Every row gives one point. The points of each table are mixes of a few directions, plus a little noise. Count the directions of each table, and those that both share. Where both have some left over, give the other angles between the two spaces (their principal angles), to ten degrees, smallest first.

First (6 x 2):
[[-0.009, -0.031],
[0.026, 0.088],
[0.006, 0.022],
[-0.004, -0.013],
[-0.013, -0.043],
[-0.007, -0.024]]
Second (7 x 2):
[[-0.006, -0.020],
[-0.019, -0.065],
[-0.008, -0.026],
[0.004, 0.014],
[-0.004, -0.012],
[0.007, 0.024],
[0.026, 0.086]]
Directions: first 1, second 1, shared 1

First (4 x 3):
[[0.015, -0.013, -0.030],
[0.026, 0.032, 0.068],
[-0.060, -0.017, -0.031],
[0.019, -0.002, -0.006]]
Second (7 x 3):
[[0.003, -0.004, -0.008],
[-0.025, 0.030, 0.067],
[0.020, -0.024, -0.055],
[-0.017, 0.020, 0.045],
[0.031, -0.036, -0.081],
[-0.006, 0.007, 0.017],
[-0.006, 0.007, 0.016]]
Directions: first 2, second 1, shared 1

First (9 x 6):
[[0.021, -0.048, -0.052, 0.008, -0.010, 0.061],
[-0.039, 0.022, -0.010, 0.033, -0.016, -0.006],
[-0.008, 0.010, -0.009, 0.060, -0.053, 0.077],
[-0.004, 0.034, 0.046, -0.011, 0.006, -0.037],
[0.029, 0.002, 0.038, -0.044, 0.026, -0.033],
[-0.033, 0.003, -0.026, 0.013, 0.002, -0.020],
[-0.031, -0.033, -0.074, 0.017, 0.003, 0.008],
[0.040, 0.005, 0.050, -0.040, 0.017, -0.016],
[0.024, 0.005, 0.037, -0.039, 0.023, -0.033]]
Second (6 x 6):
[[-0.054, 0.023, -0.020, 0.032, -0.008, -0.027],
[-0.012, -0.003, -0.008, -0.018, 0.022, -0.039],
[0.016, -0.044, -0.034, -0.054, 0.049, -0.040],
[0.013, 0.011, 0.021, 0.017, -0.023, 0.035],
[0.016, 0.011, 0.014, 0.052, -0.056, 0.091],
[0.020, 0.002, 0.026, -0.028, 0.016, -0.020]]
Directions: first 3, second 3, shared 3

First (7 x 8):
[[-0.031, 0.007, -0.007, -0.054, 0.015, -0.034, -0.011, -0.036],
[-0.021, 0.005, -0.005, -0.036, 0.010, -0.022, -0.007, -0.024],
[0.061, -0.013, 0.014, 0.107, -0.030, 0.067, 0.022, 0.072],
[-0.014, 0.003, -0.003, -0.024, 0.006, -0.015, -0.005, -0.016],
[-0.036, 0.008, -0.008, -0.062, 0.017, -0.039, -0.013, -0.042],
[0.043, -0.010, 0.010, 0.075, -0.021, 0.048, 0.015, 0.051],
[-0.004, 0.001, -0.001, -0.006, 0.002, -0.004, -0.001, -0.004]]
Second (9 x 8):
[[-0.021, 0.004, -0.032, -0.020, -0.022, 0.032, -0.035, 0.000],
[0.031, -0.031, -0.016, -0.014, -0.001, -0.056, 0.005, 0.021],
[0.025, -0.063, 0.005, -0.016, -0.028, -0.080, 0.002, 0.008],
[0.000, 0.012, 0.037, -0.048, -0.059, 0.061, -0.008, -0.024],
[-0.017, 0.031, -0.044, 0.014, 0.032, 0.026, -0.015, 0.013],
[-0.001, 0.027, 0.048, 0.021, 0.051, 0.069, 0.013, -0.038],
[-0.031, 0.027, 0.050, 0.014, -0.040, 0.028, 0.019, -0.019],
[-0.035, -0.012, -0.052, 0.048, 0.036, -0.039, -0.021, 0.019],
[0.049, 0.006, 0.004, 0.000, 0.029, -0.041, 0.038, 0.023]]
Directions: first 1, second 5, shared 0; angles 70

First (10 x 11):
[[0.008, 0.001, -0.050, -0.017, 0.032, -0.067, -0.005, -0.023, -0.033, -0.017, 0.025],
[-0.007, -0.036, -0.018, 0.035, -0.002, -0.012, -0.026, -0.021, -0.047, 0.003, 0.025],
[-0.022, -0.018, 0.027, 0.004, -0.038, 0.029, -0.019, -0.003, -0.014, 0.024, -0.005],
[-0.048, 0.021, 0.033, -0.104, -0.047, -0.011, 0.019, 0.001, -0.018, 0.044, -0.028],
[0.010, 0.015, 0.012, 0.019, 0.020, 0.041, 0.040, 0.040, 0.033, -0.001, -0.027],
[0.027, 0.037, 0.025, -0.002, 0.007, 0.030, 0.014, 0.022, 0.076, -0.021, -0.021],
[0.006, 0.003, 0.001, 0.019, 0.006, -0.017, 0.023, -0.007, 0.001, -0.036, 0.031],
[0.008, -0.045, -0.016, 0.110, 0.029, 0.017, 0.026, 0.006, -0.040, -0.034, 0.042],
[0.030, -0.009, -0.069, 0.002, 0.052, -0.015, -0.064, 0.000, -0.013, 0.035, -0.036],
[-0.015, 0.034, 0.056, -0.068, -0.059, 0.007, -0.008, -0.012, 0.047, 0.001, -0.007]]
Second (10 x 11):
[[0.028, 0.029, -0.004, -0.014, 0.013, -0.011, -0.005, 0.004, 0.037, -0.018, -0.005],
[0.028, 0.025, -0.017, 0.001, 0.020, -0.043, -0.004, -0.025, 0.043, -0.056, 0.033],
[-0.006, 0.001, 0.023, -0.016, -0.028, 0.022, -0.021, 0.001, 0.008, 0.021, -0.016],
[0.020, 0.048, -0.009, -0.080, 0.000, -0.070, 0.005, -0.008, -0.002, -0.017, 0.011],
[-0.024, -0.005, 0.002, -0.009, 0.009, 0.033, 0.024, 0.022, 0.008, 0.032, -0.039],
[0.027, -0.001, 0.019, 0.024, -0.035, -0.008, -0.055, -0.029, 0.007, -0.028, 0.039],
[-0.042, -0.077, -0.007, 0.110, 0.019, 0.081, 0.026, 0.022, -0.038, 0.032, -0.014],
[-0.008, 0.027, -0.022, -0.049, 0.028, -0.043, 0.038, -0.003, 0.020, -0.015, -0.005],
[-0.036, -0.011, 0.019, -0.034, -0.048, -0.027, -0.019, -0.043, -0.016, -0.001, 0.028],
[0.013, -0.035, -0.004, 0.068, 0.020, 0.065, 0.011, 0.059, -0.066, 0.049, -0.033]]
Directions: first 5, second 5, shared 4; angles 70
